Rows are points. Each copy is the shape, with its points in the same order, turned, moved and blurred by noise. Some copies are also mirrored. Which?

Shape (6 x 3)
[[-37.4   4.9   5.7]
 [ 13.8  25.5  11.2]
 [ 18.2  20.4   9.4]
 [-13.6  -6.6 -25.1]
 [ 24.0 -34.2 -10.8]
 [  1.6  20.3  -8.0]]
Copy 1 (6 x 3)
[[-40.5   0.1  -8.3]
 [  0.8  34.1  -2.3]
 [  5.8  28.3  -0.5]
 [-12.3 -11.5 -30.4]
 [ 31.0 -18.6  -8.0]
 [ -9.1  22.6 -17.3]]
Copy 1 is: only turned
Copy 2 (6 x 3)
[[-16.5 -22.3  -8.3]
 [ 28.7   4.4 -24.4]
 [ 26.3   9.9 -24.6]
 [-24.2  19.3  -4.0]
 [  6.5  36.9  29.1]
 [  6.4  11.2 -27.9]]
Copy 2 is: mirrored
Copy 3 (6 x 3)
[[-37.2  16.6  -9.9]
 [ 14.9  31.5  -6.8]
 [ 19.5  24.7  -2.3]
 [-26.6   6.2  23.4]
 [  7.9 -27.2  21.2]
 [  0.0  24.7   6.6]]
Copy 3 is: mirrored

Shape (8 x 4)
[[  4.9  22.0   4.7  14.0]
 [ 17.1   7.9  10.7  25.0]
 [-13.1 -12.7  -2.5 -26.2]
 [ 24.0  27.6 -17.3   3.8]
 [-15.2  -1.0  -9.5 -68.8]
 [-19.1  12.5  12.9   9.3]
 [-14.5   4.8  -9.3  17.2]
 [ -1.8   0.5 -14.0  18.2]]
Copy 1 (8 x 4)
[[ -8.2  30.5 -10.3  14.8]
 [  7.4  22.3   2.2  22.6]
 [-20.3  -7.5  -8.4 -25.6]
 [ 10.2  34.9 -35.4   1.5]
 [-34.2   3.4 -20.8 -62.4]
 [-27.7  19.8   0.7  11.5]
 [-19.1   7.1 -19.1  17.3]
 [ -3.9   3.6 -15.5  15.9]]
Copy 1 is: only turned
Copy 2 (8 x 4)
[[  4.0  20.2   2.4  25.8]
 [ 23.3   8.5   8.7  18.6]
 [-22.3 -12.0  -4.4 -13.0]
 [  0.7   8.2 -18.4  44.9]
 [-59.7 -33.6 -17.6  -4.9]
 [-10.4  27.3   5.0   1.1]
 [  5.3  20.6 -13.5  -1.5]
 [ 15.3  10.4 -17.0  -0.8]]
Copy 2 is: mirrored
Copy 3 (8 x 4)
[[ -4.6  23.9   8.6  23.9]
 [  9.5  10.7   1.9  34.9]
 [ -1.7  -7.0  11.3 -24.1]
 [  4.4  33.1  28.2  19.1]
 [  1.7   5.8  24.6 -58.7]
 [-18.5   6.8 -11.2  10.3]
 [-18.9   1.1   9.3  18.5]
 [ -5.7  -1.3  26.9  21.1]]
Copy 3 is: mirrored

Shape (7 x 4)
[[-15.1  21.8  12.5 -25.8]
 [ -4.7  12.8  25.4  -8.2]
 [ 33.7  -7.4 -27.0 -24.3]
 [ 20.5 -16.9  16.1  19.3]
 [  5.4  22.0  10.7  19.9]
 [ 14.5 -14.4   9.8  12.5]
 [-16.5  -7.2 -30.2 -37.6]]
Copy 1 (7 x 4)
[[-11.7 -14.0  -6.5 -37.6]
 [-10.3 -20.5 -17.8  -9.7]
 [ 27.4   3.3  38.4 -26.2]
 [  7.6 -17.9  12.0  25.2]
 [ -2.3   4.3 -17.8  -0.4]
 [ -3.1  -9.8  13.4   8.2]
 [-13.0  -7.0  41.4 -48.4]]
Copy 1 is: mirrored
Copy 2 (7 x 4)
[[-29.5   4.7 -11.0  19.1]
 [-20.9   7.2   8.1  18.9]
 [ 26.0 -24.2 -38.5  -0.4]
 [ 25.5  -3.5  26.0  -1.2]
 [ -2.5  23.2  10.2 -12.0]
 [ 15.3  -5.8  15.9  -0.3]
 [-22.1 -34.8 -32.7 -11.8]]
Copy 2 is: mirrored
Copy 3 (7 x 4)
[[-22.0   9.4  21.2 -34.0]
 [ -6.6   3.0  30.0 -17.6]
 [ 23.0  11.4 -32.4 -23.8]
 [ 24.0 -10.6  14.6  17.4]
 [ -8.4  16.2  18.4   8.7]
 [ 15.6 -12.3  10.1   8.2]
 [-24.0 -15.1 -28.0 -41.1]]
Copy 3 is: only turned
Copy 4 (7 x 4)
[[-19.8   3.8  21.5 -13.4]
 [ -0.7   1.6  30.9  -3.3]
 [ 24.6  12.3 -33.0 -23.3]
 [ 39.4   5.0  13.0  22.0]
 [ 11.4  31.4  23.3  12.6]
 [ 31.6   2.1   5.9  14.7]
 [-20.6  -5.7 -30.7 -13.5]]
Copy 4 is: only turned

Shape (11 x 6)
[[ 16.9 -29.5 -11.3  16.0 -22.6  22.8]
 [ 20.7 -23.9 -15.9   9.5  10.3 -10.4]
 [ 32.1 -18.1 -17.2  -9.1   1.3   5.3]
 [ -8.3 -13.2  17.4  -9.8  35.4 -17.6]
 [ 19.1  -4.7  -9.4  11.7 -33.6   5.7]
 [-15.4  10.2  32.2  30.7  -4.9   1.5]
 [ 10.9  -0.4  35.0  21.6 -21.3 -11.2]
 [-25.7  -2.9  20.0  -3.9  17.7 -18.3]
 [-15.4  -0.6  -5.3 -33.9  15.7 -28.1]
 [-35.2 -12.5  39.8   0.6  -3.1 -34.1]
 [-14.7 -10.7  27.8 -35.9  29.1 -15.5]]
Copy 1 (11 x 6)
[[ -2.2 -20.6  16.0  18.2 -29.5  36.2]
 [ 22.3 -26.5 -14.4  14.0 -14.9  12.8]
 [ 19.0 -28.9  -1.3  -4.5 -10.5  27.6]
 [  7.2 -13.2 -13.2   5.3  14.5 -27.3]
 [ -3.9   2.0   1.5  -2.4 -36.8  33.1]
 [-11.0  37.4   7.8  19.8 -13.8 -11.7]
 [ -1.2  19.3   4.5  -0.8 -43.2  -8.1]
 [ -9.5   7.3 -19.3   5.4  13.1 -22.2]
 [ -7.7 -12.4 -35.6 -21.1  18.2  -4.6]
 [-35.3  12.3 -20.0   3.5 -10.9 -40.6]
 [-10.6 -12.1  -7.7 -19.6  24.3 -33.9]]
Copy 1 is: only turned
Copy 2 (11 x 6)
[[-13.3 -27.1 -18.7   6.6  -1.3 -21.1]
 [ 24.0 -14.1  -6.3 -13.0   9.6 -15.9]
 [  5.0 -13.1 -21.6 -14.3  26.3 -13.8]
 [ 21.7   8.6  25.1 -30.5  -8.6  20.7]
 [-13.4  -1.4  -8.7  16.0  11.7 -35.9]
 [ -2.4  15.8  22.3  30.2 -22.5   3.6]
 [ -5.6   0.5  36.1  20.9   3.1 -19.9]
 [  5.6  22.5  25.2 -21.1 -22.1  12.5]
 [  6.4  37.5   9.3 -48.2   4.6  -3.3]
 [  2.7  23.6  50.9 -18.8 -28.3  -9.5]
 [ -0.4  15.3  32.2 -41.6   3.6  27.5]]
Copy 2 is: mirrored
Copy 3 (11 x 6)
[[ 20.6 -20.2   7.1   9.4 -28.3  19.6]
 [  6.3 -17.5 -15.0   0.9   5.6 -11.3]
 [ 10.7 -22.3  -9.4 -17.9  -7.6  -7.0]
 [  0.7  19.0   4.5 -10.2  37.9 -15.2]
 [ -1.5 -15.0  13.2  12.8 -39.5  -2.2]
 [ -9.6  16.3  43.8  35.6   4.1   0.9]
 [  7.4  15.4  35.3  23.8 -12.6 -21.1]
 [ -8.9  31.7  13.7   6.6  26.9  -3.4]
 [-24.2  29.5 -10.6 -26.6  13.8  -8.3]
 [  5.3  60.7  20.2  10.1   8.7  -7.2]
 [  0.9  32.7  12.1 -34.5  33.2 -11.6]]
Copy 3 is: mirrored
Copy 4 (11 x 6)
[[  1.0   4.9  28.0  12.0 -31.4  34.5]
 [  9.5 -18.3 -14.4   9.2 -23.0  12.6]
 [ 18.6  -6.6  -5.6 -10.8 -21.2  32.1]
 [ -6.1 -24.0 -14.9  -0.8  23.8  -5.5]
 [ -0.4  23.9  10.7   0.5 -33.4  13.2]
 [-17.6  31.3   7.5  26.4  15.3 -12.1]
 [  6.3  25.2  16.5  10.5  -5.7 -23.1]
 [-25.1 -10.2  -7.9  -1.9  23.8 -17.8]
 [-22.0 -17.7 -24.4 -33.3   4.9  -6.0]
 [-33.1  -9.9   9.8  -1.9  14.8 -48.2]
 [ -7.5 -24.3  -5.8 -25.7  32.9  -9.0]]
Copy 4 is: only turned

Shape (10 x 6)
[[ -4.4   2.5  -5.9  26.8  21.8 -34.5]
 [-36.9  -6.6  15.9 -27.0  -6.4  23.5]
 [ 12.8  39.7  26.0  -7.8  32.9   6.0]
 [-16.1   7.9   6.7  -4.1 -18.0  -9.1]
 [ 21.2 -27.0   8.0  -5.6 -15.7 -22.7]
 [ 19.3  -8.9  19.5  -3.8  17.1  26.4]
 [-31.4  -5.4   7.0  20.8  19.3 -17.9]
 [ 18.2   5.4  11.0 -15.0 -25.5  21.2]
 [-22.1  -6.2  11.6   3.5  19.4 -25.5]
 [ 22.2  27.6 -28.6 -23.4  12.4  16.9]]
Copy 1 (10 x 6)
[[ 28.1  -9.4   9.5  48.3  -4.4  21.5]
 [-42.3   9.3  24.6   1.8 -12.1   0.7]
 [ 13.9  33.0  23.6   8.3  27.8  35.1]
 [ -7.1  17.4   1.1  19.6 -20.9   3.9]
 [ 30.3  -3.0   7.2   0.5 -25.0 -19.3]
 [  5.0   1.1  17.3 -11.6  28.6  -2.4]
 [  0.9 -10.2  23.9  47.8  -4.1  11.8]
 [ -3.7  22.8 -13.6 -18.1  -2.6 -11.7]
 [  6.3  -2.2  32.3  34.8 -13.8  10.8]
 [  5.0   5.3 -19.9 -20.7   6.2  44.0]]
Copy 1 is: mirrored
Copy 2 (10 x 6)
[[ -8.2   0.4   2.5  14.7   5.5 -52.8]
 [-27.0 -14.1   5.8  -6.4  19.0  34.2]
 [ -3.8 -18.9 -52.0  -5.5   0.2 -15.0]
 [-20.1   7.0   6.0  -4.6  -7.8   8.1]
 [ -4.1 -10.1  26.0 -37.1  -7.2 -24.1]
 [ 17.5 -26.9 -16.5 -16.7  22.1  -5.9]
 [-22.5 -15.8  12.7  27.1   8.5 -23.8]
 [ 16.6   0.9  -7.9 -36.6  -7.2  14.9]
 [-29.9 -17.3   8.6  10.2   8.0 -26.3]
 [  3.7  30.2 -37.3 -28.1  26.3  -7.5]]
Copy 2 is: mirrored

Shape (13 x 8)
[[ -7.3  23.8  -0.9   1.0  -9.1  34.9   0.8  -2.7]
 [  3.5   2.3  13.0 -36.4  -2.9 -25.9  12.0  18.0]
 [ 13.4  -5.3  -0.9  19.7  17.3  26.7  37.3  22.8]
 [ 19.9  24.6  -4.5  -4.4  10.8  -0.4  28.9   1.4]
 [  4.2  12.6  -1.7  -6.4   4.5  15.3  38.0 -10.6]
 [-13.5  16.7 -30.7  34.6 -23.5   8.3  -6.4  15.7]
 [-32.0 -26.6 -44.8  21.0 -11.4 -11.9   1.1   3.6]
 [  4.0  -4.0  15.3 -21.7 -22.5 -18.9  24.8   2.3]
 [-14.0   1.5  13.4 -29.0  18.8 -22.8  22.5  14.0]
 [ 31.5   8.8 -15.3  23.3  25.9  32.7  16.4  -7.7]
 [ -0.3   8.4 -28.3  23.9  -1.1  18.8  13.3  -3.7]
 [  8.4 -17.3  29.6 -28.1   9.2 -24.1  11.1   5.4]
 [ -8.3  -8.0  34.2  -6.3  14.6 -41.0  27.4  -1.2]]
Copy 1 (13 x 8)
[[  7.8  33.5 -15.5  -6.7  -9.0  17.8  -8.2  -6.6]
 [ -9.4   8.3  36.0  -6.3  -1.9 -26.7  10.9  17.4]
 [ 32.1   4.8  -4.5 -16.4   9.7  31.5  33.2  14.9]
 [ 27.2  23.6  12.6  -2.4  20.0  -2.8  17.1  -1.2]
 [ 18.8  15.3   3.4 -20.2  14.5   5.8  15.3 -17.8]
 [ 10.6  15.2 -50.7  24.1  -4.8   0.4   8.4  14.5]
 [ -7.7 -35.6 -48.2   8.4   9.6  -9.9   2.0  13.6]
 [ -2.5   1.0  23.8  -7.1 -15.0 -23.5  22.7  -6.2]
 [-20.5   5.0  30.7 -14.8  19.0 -11.6  18.7  14.6]
 [ 50.3   9.2  -5.3   1.6  21.5  37.0   1.0  -1.6]
 [ 25.1   6.6 -32.3   3.4  11.9  11.9   5.7  -2.1]
 [-10.8 -10.6  48.9  -3.8  -3.1  -4.6  13.2   8.6]
 [-24.1 -11.2  39.5   8.6  13.4  -2.3  36.7  -4.4]]
Copy 1 is: only turned
Copy 2 (13 x 8)
[[ -8.8  24.9  -8.8   5.9   1.4  37.2  21.3   6.2]
 [ 11.3  10.6  52.4 -19.8   6.1  19.9  -0.6  23.0]
 [ -9.3  -1.8   1.3  20.9  27.2  -5.1  35.1  30.9]
 [ 15.6  15.8  12.7 -15.1  29.4  10.2  33.1  19.1]
 [ -0.6  10.2  10.5 -12.2   8.3  15.7  46.2  11.6]
 [  6.7  34.3 -30.9   5.4 -11.0  -3.7 -10.7  16.6]
 [ -3.5  -7.0 -24.0 -19.9 -27.9 -19.5 -17.1  15.9]
 [ 15.8  11.0  47.5 -10.0 -12.7   9.9  19.0  20.8]
 [-10.8   2.7  49.0 -31.9  18.1   6.4   6.7  12.6]
 [ 10.7  -6.1 -23.3  14.0  35.3  15.2  37.4   8.8]
 [  2.8  11.9 -28.1  -1.4   5.3   6.8  19.2  13.1]
 [  9.9 -12.6  62.0  -7.9  12.4  12.3   5.0   7.3]
 [  5.1   1.5  59.3 -18.8  13.9 -16.8  11.5  -9.7]]
Copy 2 is: only turned
Copy 3 (13 x 8)
[[-21.4   3.6   8.8  -1.4 -17.0  28.2 -18.3 -16.9]
 [ -2.2  14.9  -1.1 -13.9 -19.5 -15.4  35.5  14.8]
 [-23.2 -20.4  -0.5  -6.3   1.8  48.9  35.3 -20.1]
 [ 11.0   1.4   8.3   4.2 -21.3  26.0  27.4 -17.6]
 [ -2.1  -5.5   5.6 -16.1 -25.0  24.7  18.4 -29.3]
 [-32.9   5.7 -28.5  35.8  -5.0  21.1 -10.8 -20.6]
 [-23.7   1.8 -61.4   8.7  11.2  -3.5   2.7 -31.7]
 [ -8.0 -11.1  -9.8 -11.1 -36.6 -15.1  27.0   4.4]
 [ -3.5   8.7   8.0 -20.1  -2.3 -18.6  40.2  -7.8]
 [  9.6 -18.3   2.1   1.0   4.6  62.0   8.6 -23.5]
 [-13.4  -4.5 -19.0  13.6  -6.2  38.8  -0.9 -32.2]
 [  4.8 -14.3   2.2 -27.2  -6.4 -18.2  35.0  15.5]
 [  3.0 -27.5   8.8  -8.3  -5.9 -33.1  42.4  -9.4]]
Copy 3 is: only turned
